Rows are points. The last column is the point's height on a tilted bowl or saddle (a function of degree 2), plus a little noise. Count its main directions that bend up, bend down and stay straight.
In the rows, 128 means zero.

Points:
[[143 115 126]
 [146  86 148]
 [101 116 158]
 [ 98  99 170]
 [165 158 135]
 [159 177 152]
 [ 79 127 192]
 [128  85 154]
 [163 146 128]
 [149 130 123]
 [126 110 135]]
Directions: 2 up, 0 down, 0 straight

Points:
[[182 120 177]
 [ 78 158 176]
 [107  88 143]
 [182 110 179]
 [135 112 134]
 [133 140 134]
 [114 137 134]
 [126 108 131]
 [106 100 137]
 [ 97 100 140]]
Directions: 2 up, 0 down, 0 straight

Points:
[[124 157 128 100]
 [152 151 152  97]
 [139 135 131 113]
 [125 123 137 119]
 [168  51 114  95]
 [143 160 165  90]
 [113 109 116 122]
 [152 101 129 119]
 [145 193 127  63]
 [158 102 179 117]
 [174 132  84 105]
 [112 172 131  86]
 [128 171 114  90]
 [139 123 151 117]
 [146 108 162 120]
 [ 95  74 119 117]
 [162 130 123 109]]
Directions: 0 up, 2 down, 1 straight

Points:
[[167  99 138  82 140]
 [154 108 104 165 119]
 [101 118  84 115 111]
 [ 91 110 142 160 179]
 [152  99  85 124  99]
 [108  96 146 200 188]
 [133 102  79 117  91]
 [127 105 142 108 110]
 [129 165 130 114 120]
 [111  95 108  88 102]
 [139 110 136 134 113]
 [131 138 143 123 118]
 [ 95 149 137 137 152]
 [177 150  91 113 164]
 [ 82 108 122 123 155]
 [145  89  96 171 105]
 [136 164 115 161 130]
 [134  89  97 170 114]
 [160 117 131 147 113]
 [165 113 161 153  72]
 [100 130 106 140 153]
 [114 114 102  93 116]
 [155 131  85 151 125]
 [182 117 112  84 186]
 [110 165 105  93 128]
 [135 163 124 138 123]
 [197 122  88 177 128]]
Directions: 1 up, 2 down, 1 straight

Points (21 x 5):
[[129 126 120 139 110]
 [117 161 142 146 103]
 [120 147 104 126 112]
 [145 103 116 106 138]
 [ 98 126  81 136 177]
 [201 154 152 125 142]
 [ 52 169 144 106 182]
 [113 170 130 123 116]
 [ 97 108 141 148 145]
 [ 57 125 139 146 201]
 [107 108  90 107 170]
 [142 126 161 147 108]
 [142 128 144  94 124]
 [ 84 160 116  85 137]
 [143 108 114  77 134]
 [132 162 171 138 118]
 [117 147 140 122 116]
 [139 153 110 124  93]
 [136 130 176 144 117]
 [116  82 151 193 127]
 [ 81 111 178 137 133]]
Directions: 2 up, 1 down, 1 straight

Points (44 x 7):
[[121 162 156 108 168 103 116]
 [ 93 104 103 147 140  89  81]
 [116 128 168 102  80 151 105]
 [155  95 158 126 118 105 109]
 [ 84 119  80 121 121  95 104]
 [114 119  85 143 109 121 114]
 [143 100 129  97  90 120  99]
 [120 126 109 136  83 148 132]
 [132 102 151  62 131 127  90]
 [ 99 185 163 108 126 130  94]
 [133 147 152 119  98 151 110]
 [ 88  98 122 103 146 107  79]
 [100 181  71 127  79 151 184]
 [ 78  76 132 108  79 137  91]
 [137 120 109 118 179 127 107]
 [133 156 104 195 155 146 148]
 [ 91 113 132 123 133 121  96]
 [115 136 128 141 154  88 114]
 [102  90 122 102 145 128  79]
 [120 102  90 141 139 143  95]
 [129 117 107  84  98  91 104]
 [153 139 113  78 108 126  97]
 [ 79 100 137 146 108 147  99]
 [129 130 170 176  69 137 139]
 [128 149 147 103 139 147 107]
 [133 133 118 100 160  83 113]
 [105 171 130 152 156 163 133]
 [136 107 122 167 144 110 103]
 [175 137 158  89 124 171  91]
 [100 103 132 145 104  85 104]
 [132 127  71 126 129  92 106]
 [162 136 123 114 119 153 108]
 [142 140 114 174  42 132 176]
 [132  92 158 167 134 116 106]
 [ 99 160 162 131 147 131 102]
 [151 138 146 106 192  94 124]
 [ 83 139 116 141  95 111 129]
 [103 138 167 124  92  94 115]
 [157  89 135 130 138 106  94]
 [131 160  79 154 138 135 147]
 [135 128 126 122 147  66 115]
 [126 161  55 153 134 134 157]
 [217 111 163  90 145 156  91]
 [121 149 122 108 119 185 124]]
Directions: 3 up, 2 down, 1 straight

Points (76 x 9):
[[173 117 133  69 104 119  81 166  81]
 [115  98 133 138 158 197  68 139 107]
 [157 178 152  98 138 155 176 109  88]
 [115 121 128 108 114 166  75 104 129]
 [154 112 105  70 153 102 156 180 101]
 [116 120 126 173 147 144  99 132 114]
 [125 138 130 127 124 102 145 112 117]
 [129 139 142  66 130  84 112 103  86]
 [138 180 119 206 173 154 114  98  59]
 [178 129 133 150 172 100 112 102  83]
 [138 110 140 137 101 129  86 109 125]
 [157 123 173 131  89 141  85 117 111]
 [176 109 142  19 141 100  91 152  43]
 [111 133 182 131 120 113  76 121 126]
 [154 139  93 134 130 124 114 184 112]
 [ 94 117 107  66  98 150 128 122 109]
 [122  88 154 160 116 104 139 168 124]
 [ 91 146 168 129 133 128 176 112 103]
 [108 154 143 127 144 150 151 137 118]
 [176  98 135 183 126 112 140  99 105]
 [135 116 168 107  83 106 155 154 109]
 [189 113 133 129 111 129 159 108 104]
 [142 136 127 155 117 117 131 123 122]
 [125  99 104  68 144 112 160 118  89]
 [175 142 104 145 129 113 111 129 112]
 [145 112 109 171 122 127 106 160 115]
 [183 126 115 134 156 117 141 141 111]
 [179 108 127  70 160 137 144 125  90]
 [125 198 104 118 158 196 152 116  97]
 [141  96 122 200 110 159 155 169  85]
 [121  82 159 163 115 110 153 120 120]
 [131 167 139  80 121 105 139 115  99]
 [187 152 143 142 156  88 107 199  79]
 [128  89 132  68 145 110  81 113  95]
 [107 110  95 122 135 108 169 115 100]
 [124 109  74 166 111 143 137 120 107]
 [129 116 123 149 108 177 107 122 118]
 [ 98 192 126 161 116 135 139 130 101]
 [113 153 162 116 112  89 165 117 107]
 [154  93 118 129 123 115 148 129 116]
 [131 122 146 123  99 128 125 197 109]
 [108 162 195 106 128 130 106 112 112]
 [176 124 108 108 103 123 121 100 106]
 [184 153  79 136 166 182 151 116 101]
 [127 127 118 152 130 167 135 123 114]
 [127 117  93 130 129 101  80 157 112]
 [122  99 130 140 110 130 119 148 127]
 [179 146 150 101 108  92 131 124  90]
 [ 93 130 163 122 118 106  95 139 134]
 [188 135 124 147 172 103 193 167 110]
 [112 146 111 120 191 104 136 100  83]
 [106 145 123 145 129  86 111 120 115]
 [153 185 144 160 129 125  98 170  93]
 [115  87 102 160 127 134 115 125 112]
 [117 152 133  97 150 147 124 114 119]
 [179 159 111 115 141 102 144 113  98]
 [134 153 147 127 148 132 166 114 108]
 [122 161 107 140 130  90 114 120 109]
 [148 112 136 176 130  97 132  81 102]
 [162 132 111  91  94 163 132 101 106]
 [113 142  75 102 158 107 115 106  96]
 [171 159 147 131 155 151 101  85  86]
 [107 139 100 124 131 164  99 100 122]
 [158  68 107 102 153 138 114 110  87]
 [132 114 148 108 145 185 150 135 106]
 [ 93 168 134 128 158 153 123 147 122]
 [162  56 123 132 105 156  70 132  94]
 [ 87 151 176 131 137 100 125 104 114]
 [ 73 170 157 128  77 132 152  88  98]
 [104 126 135 109 112 122 102 137 133]
 [126 137 160 171 151 151 129 119 104]
 [160 106 119 123 163 117 105 198 109]
 [102 105 114 168  91 125 181  76  88]
 [119  97 176 111 153 154 174 152 111]
 [182 116 107 144 138 130  95 133 108]
 [170 120  95 139 125  94 122 105 105]]
Directions: 0 up, 5 down, 3 straight
